Every row gives one point. To make a cloud, some directions were put in groups of two or more. Within a group, all points are equally far from the middle, so they leave a hole (a ring in 2 directions, a hollow ball in 3). The other directions are filled evenly. Then the cloud was stretched, turned, moved and blurred a little. How many holes are there, and how many directions does each take, smallest first?

Cloud (14 x 2):
[[ 0.33  0.03]
 [-0.16 -0.41]
 [ 0.10  0.40]
 [ 0.08  0.42]
 [ 0.13  0.39]
 [-0.30 -0.36]
 [ 0.17  0.35]
 [ 0.11  0.40]
 [-0.30  0.42]
 [ 0.20 -0.31]
 [-0.22 -0.40]
 [ 0.03 -0.40]
 [ 0.30 -0.16]
 [-0.17 -0.41]]
Holes: 1 (2)

Cloud (19 x 3):
[[ 0.59 -0.10 -0.20]
 [ 0.31 -0.40 -0.17]
 [ 0.33  0.12 -0.05]
 [ 0.20  0.14  0.29]
 [ 0.58  0.07  0.31]
 [ 0.40  0.21  0.27]
 [-0.33  0.05  0.15]
 [ 0.04 -0.19  0.51]
 [ 0.31  0.06  0.48]
 [-0.09 -0.10 -0.26]
 [-0.10  0.73  0.21]
 [-0.08  0.14  0.17]
 [ 0.40 -0.01 -0.21]
 [ 0.25  0.27 -0.08]
 [ 0.48  0.31  0.31]
 [ 0.48  0.18 -0.17]
 [ 0.09  0.24  0.02]
 [ 0.48  0.35  0.47]
 [-0.08  0.03  0.37]]
Holes: 0

Cloud (21 x 3):
[[ 0.13  0.74  0.19]
 [-0.17  0.06  0.39]
 [ 0.10  0.00  0.42]
 [ 0.39  0.40 -0.14]
 [ 0.36  0.31 -0.29]
 [-0.30  0.43  0.43]
 [ 0.09 -0.02  0.39]
 [-0.09 -0.18  0.13]
 [-0.38  0.14 -0.08]
 [-0.13  0.29 -0.41]
 [ 0.50  0.25 -0.07]
 [-0.06 -0.36 -0.10]
 [-0.09  0.63  0.11]
 [ 0.25 -0.12  0.17]
 [-0.11  0.59  0.06]
 [-0.39  0.09 -0.08]
 [ 0.21 -0.30 -0.08]
 [ 0.10  0.11  0.58]
 [ 0.11 -0.01  0.40]
 [-0.24  0.19 -0.46]
 [ 0.51  0.19 -0.05]]
Holes: 1 (2)

Cloud (28 x 4):
[[-0.02  0.40 -0.03 -0.23]
 [ 0.41  0.08  0.58 -0.18]
 [ 0.29 -0.09  0.24  0.40]
 [-0.29  0.22  0.43 -0.28]
 [-0.11  0.24  0.54 -0.29]
 [-0.22 -0.14  0.52 -0.52]
 [-0.35  0.14  0.07  0.14]
 [-0.39  0.18  0.28 -0.38]
 [ 0.42  0.15  0.14  0.22]
 [ 0.08  0.11 -0.17  0.31]
 [ 0.44 -0.38  0.21 -0.33]
 [-0.42 -0.33  0.16 -0.33]
 [ 0.49 -0.31  0.09  0.14]
 [ 0.47 -0.34  0.22  0.13]
 [ 0.53 -0.02  0.21 -0.40]
 [ 0.05 -0.44 -0.22  0.05]
 [ 0.00 -0.46  0.37  0.15]
 [ 0.16  0.07  0.10 -0.70]
 [-0.23 -0.41  0.39  0.01]
 [-0.21 -0.12  0.46  0.19]
 [ 0.20  0.14  0.17  0.37]
 [ 0.45 -0.11  0.13  0.30]
 [-0.18  0.29  0.37  0.01]
 [ 0.37 -0.32  0.07 -0.48]
 [ 0.52 -0.04 -0.04 -0.28]
 [ 0.25  0.00 -0.25  0.24]
 [ 0.18  0.40  0.05 -0.09]
 [ 0.18 -0.54 -0.02 -0.07]]
Holes: 1 (4)

Cloud (30 x 4):
[[-0.11  0.55  0.18 -0.25]
 [-0.01  0.14  0.54  0.04]
 [-0.29 -0.25  0.08 -0.18]
 [ 0.41 -0.17 -0.30 -0.20]
 [-0.17  0.12 -0.35  0.33]
 [ 0.04  0.19 -0.16 -0.62]
 [ 0.08  0.71 -0.25  0.05]
 [ 0.24  0.25  0.30  0.32]
 [ 0.26  0.25  0.45  0.14]
 [-0.14 -0.08 -0.32 -0.55]
 [ 0.30  0.55 -0.07  0.23]
 [ 0.40  0.18 -0.55 -0.13]
 [ 0.32  0.03 -0.63 -0.11]
 [ 0.07 -0.09 -0.67  0.04]
 [-0.14 -0.08  0.43  0.05]
 [-0.14 -0.37  0.02 -0.26]
 [-0.01  0.53  0.01 -0.42]
 [-0.26 -0.03 -0.53 -0.39]
 [-0.02  0.20  0.54  0.00]
 [ 0.10 -0.07  0.19  0.36]
 [-0.13  0.67 -0.02 -0.15]
 [ 0.09 -0.30  0.02  0.22]
 [ 0.50  0.06 -0.18 -0.20]
 [ 0.09 -0.19 -0.52  0.15]
 [ 0.11 -0.18 -0.11 -0.53]
 [ 0.16  0.12  0.23  0.39]
 [ 0.10 -0.12  0.13  0.36]
 [-0.37 -0.02 -0.49 -0.14]
 [ 0.27 -0.33 -0.19 -0.22]
 [ 0.06  0.31  0.50 -0.11]]
Holes: 2 (2, 2)

Cloud (56 x 6):
[[ 0.48  0.10  0.57  0.20 -0.14 -0.03]
 [-0.27  0.26 -0.40 -0.34 -0.33 -0.13]
 [ 0.56  0.39  0.32  0.14 -0.46  0.02]
 [ 0.45  0.34 -0.19 -0.35 -0.41 -0.26]
 [ 0.57  0.39  0.02 -0.02 -0.53  0.12]
 [ 0.27 -0.14  0.47  0.29 -0.13  0.31]
 [-0.06 -0.16 -0.65 -0.09 -0.05  0.09]
 [ 0.17 -0.05 -0.27  0.54 -0.26 -0.01]
 [-0.08 -0.23 -0.01 -0.32 -0.23  0.35]
 [ 0.44  0.49  0.17 -0.32  0.20 -0.09]
 [-0.07  0.64 -0.06  0.07  0.34 -0.28]
 [ 0.47  0.28  0.34  0.38  0.05  0.15]
 [ 0.45  0.13  0.51  0.12 -0.35 -0.17]
 [-0.30 -0.05 -0.21 -0.25  0.50 -0.37]
 [ 0.25 -0.46 -0.12 -0.19 -0.42  0.07]
 [ 0.24 -0.06  0.40 -0.37 -0.02 -0.28]
 [ 0.29 -0.47 -0.14  0.18  0.06 -0.26]
 [-0.20  0.07 -0.16 -0.37 -0.26  0.26]
 [-0.31 -0.44 -0.25  0.28 -0.24 -0.10]
 [ 0.24 -0.14  0.43  0.34  0.03  0.28]
 [-0.19  0.13 -0.07  0.33  0.03 -0.62]
 [ 0.25 -0.35  0.24 -0.20 -0.14  0.33]
 [ 0.18 -0.08 -0.43 -0.04  0.26  0.18]
 [-0.19 -0.04 -0.09  0.21 -0.08 -0.66]
 [-0.16  0.44  0.10  0.29  0.12  0.33]
 [ 0.43  0.45  0.36  0.10 -0.44 -0.23]
 [ 0.38 -0.12 -0.23 -0.13  0.36  0.07]
 [ 0.03  0.14  0.10  0.13 -0.46 -0.56]
 [ 0.56  0.52  0.17 -0.23 -0.17  0.02]
 [-0.05  0.19  0.57  0.04 -0.01 -0.27]
 [ 0.19  0.04 -0.32 -0.30  0.34 -0.53]
 [ 0.39  0.37  0.05  0.21  0.12  0.34]
 [ 0.01 -0.33  0.24 -0.12  0.09  0.39]
 [ 0.13  0.54 -0.16 -0.11  0.39 -0.37]
 [-0.19  0.34 -0.32 -0.07 -0.50  0.18]
 [ 0.07  0.19  0.18 -0.42  0.44 -0.25]
 [ 0.16 -0.08 -0.02 -0.48 -0.26 -0.44]
 [ 0.21  0.02  0.29 -0.35  0.42 -0.28]
 [ 0.53  0.16  0.12 -0.32  0.19  0.14]
 [ 0.37  0.56 -0.03 -0.25 -0.42 -0.28]
 [ 0.01 -0.34  0.34  0.02 -0.07  0.37]
 [ 0.20  0.24 -0.31  0.25  0.17  0.24]
 [ 0.49  0.51 -0.03 -0.20 -0.46 -0.20]
 [ 0.27 -0.49 -0.17  0.21 -0.12 -0.25]
 [ 0.15  0.28  0.13  0.43  0.08  0.38]
 [-0.36  0.10 -0.26  0.39 -0.37 -0.20]
 [ 0.46  0.30  0.01  0.40  0.13 -0.19]
 [ 0.27 -0.27 -0.17  0.44 -0.32 -0.17]
 [ 0.17 -0.03 -0.04 -0.29  0.50 -0.44]
 [-0.01  0.54  0.38  0.08 -0.30 -0.21]
 [ 0.36 -0.34 -0.26 -0.11  0.28 -0.19]
 [-0.20  0.57  0.04 -0.11 -0.24  0.19]
 [-0.34  0.09  0.41  0.25  0.22 -0.02]
 [ 0.15  0.25  0.04  0.26 -0.59  0.35]
 [-0.36 -0.09 -0.50 -0.32 -0.20 -0.17]
 [ 0.37  0.10  0.11  0.50  0.12  0.01]]
Holes: 3 (2, 2, 2)
